Each row is a point. The points of each table are mixes of a few directions, plus a little noise. Count the directions of each table, and those that both share. Where both have some left over, give the other angles between the two spaces (their principal angles), to ten degrees, smallest first.
In the rows, 128 means zero.

First, 4 rows:
195 103 176
84 144 97
62 152 82
171 112 158
Second (7 x 3):
95 148 140
124 135 132
163 187 160
166 170 150
78 145 138
102 7 61
168 105 114
Directions: first 1, second 2, shared 0; angles 40

First, 8 rows:
41 96 162 134
150 120 69 141
83 91 146 137
188 215 143 96
106 74 92 152
169 89 150 139
163 164 204 105
124 174 56 124
Second (5 x 4):
132 124 115 132
109 146 190 112
150 108 56 147
94 158 236 100
155 104 43 150
Directions: first 3, second 1, shared 1

First (10 x 8):
124 106 137 152 112 149 117 131
136 194 79 54 157 63 163 131
94 59 91 195 12 174 110 180
148 139 184 124 197 133 120 88
97 62 100 192 24 174 109 173
149 116 215 152 200 162 105 78
122 123 114 132 107 128 129 140
141 158 138 98 174 107 137 109
151 160 171 101 206 114 131 89
117 165 48 79 92 76 159 163
Second (9 x 8):
162 239 185 164 212 236 117 137
114 67 98 82 160 145 99 148
104 139 120 165 174 50 136 169
94 42 89 43 114 143 65 120
125 178 150 144 51 108 114 71
137 138 154 150 86 120 209 149
126 161 159 137 90 138 154 123
136 48 81 103 165 120 125 148
153 141 116 165 100 92 136 89
Directions: first 2, second 5, shared 0; angles 50, 70

First (10 x 9):
80 93 142 171 107 141 83 201 104
121 144 170 140 94 118 155 47 129
222 152 20 36 231 127 145 173 166
116 146 167 97 110 128 168 108 128
97 143 185 84 101 132 175 141 120
102 143 187 115 90 124 166 91 123
86 99 149 179 100 135 92 160 107
182 130 62 141 171 119 104 97 147
197 135 48 139 179 115 107 76 155
77 94 151 179 99 139 85 185 101
Second (8 x 9):
134 102 119 162 88 106 90 122 88
129 103 128 151 146 163 102 128 153
164 96 93 123 118 124 92 153 103
155 110 123 129 134 149 114 102 142
160 121 90 110 133 113 114 149 111
15 249 145 178 240 126 216 117 229
174 131 111 110 102 97 133 75 105
94 111 216 59 63 148 165 175 92
Directions: first 3, second 5, shared 3

First:
104 148 130 95 146 101 69 120 90 148 83
161 100 125 172 103 164 209 139 179 100 190
116 138 129 113 137 115 99 124 110 138 106
167 95 124 180 99 171 224 141 189 95 201
95 156 131 84 152 91 47 117 76 156 66
150 109 126 158 111 153 183 136 163 109 170
103 149 130 95 146 100 67 120 89 149 82
127 128 128 127 129 127 127 128 127 129 127
Second:
67 154 86 103 67 113 58 175 129 100 144
181 134 106 122 99 211 200 106 123 175 206
119 123 154 144 175 69 116 139 144 95 77
111 134 145 131 169 71 100 140 133 105 77
93 142 113 132 117 87 102 172 157 81 125
139 174 116 116 166 91 144 157 146 116 131
160 109 154 146 160 135 166 103 129 139 119
130 120 138 124 134 132 118 109 110 146 112
146 73 109 150 25 249 172 98 126 153 219
133 128 150 117 164 114 113 102 99 153 86
129 118 137 123 130 136 117 108 109 145 115
Directions: first 1, second 4, shared 1

First:
140 135 82 140 104 114 88 125 100 143 128 86 170 139
110 149 110 135 96 113 120 99 90 138 171 107 157 137
205 62 150 145 200 151 106 181 202 134 42 155 73 119
63 181 114 70 66 107 168 123 73 100 180 96 171 148
136 115 121 161 189 177 102 151 198 123 7 169 101 70
137 136 54 232 158 165 26 95 151 170 26 128 164 62
117 131 159 54 99 102 186 156 106 98 185 113 121 172
138 103 209 95 128 105 198 119 123 119 228 158 73 168
106 140 152 120 112 117 158 103 108 125 184 137 123 138
Second:
201 79 97 125 93 128 74 125 92 169 182 69 121 221
216 50 150 190 161 162 74 94 152 186 152 148 54 174
188 68 161 127 148 151 122 132 151 147 150 143 61 176
116 128 171 77 130 113 186 158 134 97 150 138 107 140
178 75 147 123 148 167 114 141 157 144 118 140 64 172
126 129 150 201 157 114 122 75 136 154 153 166 128 80
58 206 94 173 113 83 126 88 95 123 124 121 221 43
41 199 157 64 112 73 222 154 113 64 140 136 179 78
70 178 120 89 114 112 165 150 121 90 104 124 166 94
61 196 65 75 83 114 133 163 96 87 78 80 207 108
148 107 98 163 153 190 75 123 163 146 52 140 102 119
Directions: first 4, second 4, shared 3; angles 40
